Every row gives one point. The last column is the point's height on a tilted bowl or saddle (a function of degree 2), plus a little noise. Count its main directions that bend up, bend down and stay straight.
In the rows, zero is written as 128.

Points:
[[145 141 122]
 [177  79  81]
 [ 47 108  53]
 [113 122 121]
 [142 102 116]
 [165 120 114]
 [ 80 168  88]
 [123 130 124]
 [146 136 123]
 [120 101 115]
 [108 136 119]]
Directions: 0 up, 2 down, 0 straight

Points, 18 rows:
[[173  92 157  84]
 [162 168  77  89]
 [162 123 121 112]
 [129 147 116 114]
 [157 109 118 113]
 [134 136 145 118]
 [110 156  94 100]
 [ 63 156  94  73]
 [109 149 164 120]
 [159 119 126 112]
 [125  99 155 113]
 [162 120 113 113]
 [138 127  87 116]
 [126 122 124 120]
 [ 79 175 127  88]
 [224 121 119  63]
 [ 87  90 105  97]
 [ 90 169 129  98]]
Directions: 0 up, 2 down, 1 straight

Points:
[[121 172 132 138 118]
 [111 127  98  93 111]
 [143  92 119  98 127]
 [ 96  98  77 157 102]
 [116 167 159  79 151]
 [112  73  84 115 131]
 [175 175 111 131 144]
 [127 158 116 100 121]
 [143 127  92 127  95]
 [104 196  43 144 139]
 [151 103 164 134 125]
 [140 136 145 159 108]
 [132 149  78 145  90]
 [137 145  84 112 103]
 [ 78 125 101 122 106]
 [123 121 104 163  96]
 [126 174 106 138 116]
 [153 105 115 122 113]
 [162 125 140 118 116]
 [131 103 149 190 148]
 [127 141 136 124 101]
 [146  51 112  87 192]
 [104  57 142 196 227]
 [118 118 142  67 137]
 [142 129 131 107 108]]
Directions: 3 up, 0 down, 1 straight

Points, 47 rows:
[[131 103 123 132 108  76 136]
 [105 109 109  71 144  82 127]
 [101 183 108 112 133  96 120]
 [105 166 132 139 168 158  94]
 [178 116 137  92  97  92 112]
 [ 78  79 120 144 129 150 103]
 [137 110 163 160 113 143 100]
 [128 152  91 166 167 184 133]
 [105 109 133  96 179 106 104]
 [140  81 129  72 135  92 125]
 [104 104 183 128 113 161 159]
 [168 131  80 153 123  86 200]
 [140  95 145  74 184 129  83]
 [ 92 122 129 120  97 120 104]
 [157 154 121  66 130 172 139]
 [173  76  98 119 144 126  92]
 [ 68 198 109 104 110 157 151]
 [141 105 113 154 150 142 106]
 [147  92 115 154 117 109 113]
 [123 182 104 142  96 133 133]
 [168 133 147 123 163 141  95]
 [130 125 127 149 154  97 133]
 [111 110 137 149  68  92  58]
 [121  95 122 161 149 165  99]
 [119 113 103 128 128 146 110]
 [137 120 133  95  68 113  84]
 [178 124 123 112 118  64 161]
 [117 124  86 138 133 155 124]
 [195 155 142 129 123 130 105]
 [103 106 120 107 121  97 125]
 [111  79 164 175 120 190 127]
 [ 92 131 152 140 107 125 101]
 [108 113 194 162 158  99 162]
 [137 134 148 162  88 122  67]
 [191 101 128  82 107 103 112]
 [221 153 172 189 160 123  89]
 [ 93 125 124 117 104 134 110]
 [150 115  53 117 130 136 151]
 [136 182 162 129 110 112  63]
 [121 144 113 176  74 158  80]
 [164  88 146 103 106 140 101]
 [193 144 210 168 158 144  92]
 [ 91  84 140  78 111 162 139]
 [ 98 104 172 175 151 156 138]
 [112  99 140 114 133  87 142]
 [128 134 151 124 113 131 105]
 [152 171 128  79 108 149 133]]
Directions: 2 up, 2 down, 2 straight

Points:
[[162 153 131  88 103 102  97 130  96]
 [137 177 136 137  64 153 101 117 153]
 [ 66 102 123 142 159 160 209 129  86]
 [155 103 114 138  99 206 165 139  85]
 [139  94  53  93 164  51 161 139 198]
 [161 170  60 112 173 138 100 113 178]
 [157 128 119 217 162 126 177 104 223]
 [183 132  82  95 124 104 125 126 105]
 [ 76 171 101 142 120 129 162 151 124]
 [ 75 146 158 115 121 126 100 168 125]
 [142 148  97  80  94 144  94  83 170]
 [240 117  82 120 140  73  99 122  58]
 [105 121 169 131 131 156  67 116 159]
 [139 137 110 132  67 162 147 132 100]
 [135 147 100 118 113 189 133 184 127]
 [110 104  96 109 147 138 162 114 133]
 [156 142 112 156 151  84 120 136 147]
 [107 131 121  99 151  86 139  98 154]
 [129 106 170 116  95 108 151  53 188]
 [179 105  90 118 105 155 149 112  81]
 [186 178  87 175 129 109 152 116 163]
 [129 168 125 149 181 122 129 158 148]
 [124 191 156 148  91 140 111 142 171]
 [149 149  74 107 122 105 137 233 140]
 [130 166 138 155  89  85 120 129 130]
 [107  98 109 101 129 137 115 108 145]
 [100 109 167  97 171 158  97 102 127]
 [ 91 117 115 118  76 107 130 124 116]
 [122 148 140  58 191 128 149 123 149]
 [112 173 124  96 132 174 143 136 147]
 [ 79 115 106 145 153  82 171 115 143]
 [104 123 106  97  89 118 152 139 119]
 [ 63 175 135 129 127  92 162  93 175]
 [129 133 165 127 115  80 144 112 125]
 [116 143 156 123 106 145 138 128 148]
 [146 125 104 132 143  94 148 137 141]
 [138 116 123 143 145 136 130 105 131]
 [ 90 135 131 161 151 163 104 136 140]
 [109 111 149 169 158 171 116  76 124]
 [156 132 116 158 173 168  76 141 167]
 [160 151 134  96 175 112  76 132 126]
 [139 142 156 139 105 143 118  43 178]
 [174 125 155 137 142 120 140  71 101]
 [ 90 154 110  70 117 112 170 139 157]
 [ 86 147 148 136 113 179 143  98 158]
 [115 128 135 165 117 108 123 125 145]
 [111 128 103 140  84 172 161 111 114]
 [109 152 101 111  81 108 165 135 121]
 [153 101 145  91 147  92 160  71 158]
 [127  77 151 152 104 100 146 126 133]
 [159 169  84  96  96 118  65  92 161]
 [113 142 120 133  94 114 162 106 154]
 [ 67 125 155 131 130 111 170 112 136]
 [163 165 113 143  97 115 138 153 116]
 [152 156 186  99  92  98 112 190 111]
 [142 119 139 102 119 185 159 172 157]
 [148 147 191  39 192 204 162 126 158]
 [103 146 127 112  88 134 137 150 128]
 [142 115 144 109 107 109  91 144 108]
 [124  86  83 129 130 166 133  93 114]
 [128  86 160 143 170 145 168 110 115]
 [123 138 135  77 161 110 109 128 143]
 [ 82 155 120 174 143 101 120 116 170]
 [106 166 147 104 151 100 127 137 122]
 [125 127 182 133 168 139 148 154 125]
 [137 107 128 106  86 151  65 139 133]
 [145 137 107 160 162 146 137 150 152]
 [168 100 113  98  95 105  86 130  86]
 [118 154 131  95 154 113  73 115 162]]
Directions: 4 up, 3 down, 1 straight
